Every row gives one point. Two turns around zero, p and q, are shown by what they do to some points. Where does a point land after both, in the order given? Backwards means that the second turn is done in reverse. Each puzzle has new turns, and all numbers are rounded.
In the rows, zero is written as 128.

Turn p:
[ 95 172] -> [159 174]
[135  99] -> [103 112]
[149 120] -> [127 106]
[133 121] -> [123 121]
Turn q:
[143 152] -> [156 129]
[138  95] -> [107 101]
[151 111] -> [127  99]
[ 88 122] -> [100 157]
[120 160] -> [150 153]
Where do these land?
p, then q: [102 141] -> [154 141]
q, then p: [108 161] -> [166 125]
p, then q: [158 108] -> [ 94 115]
p, then q: [144 102] -> [ 98 130]

Turn p:
[118 156 164 172] -> [156 102 172 101]
[129 111  87 168] -> [121 145 165 171]
[114 123 130 101] -> [133 143 103 120]
[145 109 140  99] -> [100 131 103 113]
[134 141 120 100] -> [130 119  98 135]
Turn q:
[113 106 144 165] -> [ 96 129 164 135]
[ 91 144 103 127] -> [143 161 139 100]
[122 140 131 139] -> [126 143 132 135]
[176 136 123 129] -> [113 116  86 144]
[101 120  95 138] -> [120 146 139  90]
[168 125 182  92] -> [153  79 114 179]
[126 126 117 105] -> [145 120 120 113]
Where do these land?
q, then p: [118 157 153  99] -> [101  94 148 137]
p, then q: [162 119 118 145] -> [122 132 168 129]
q, then p: [123 161 125 125] -> [134 100 130 146]
p, then q: [126 127 102 104] -> [109 152 118 114]
p, then q: [111  77 143 168] -> [174 145 143 174]
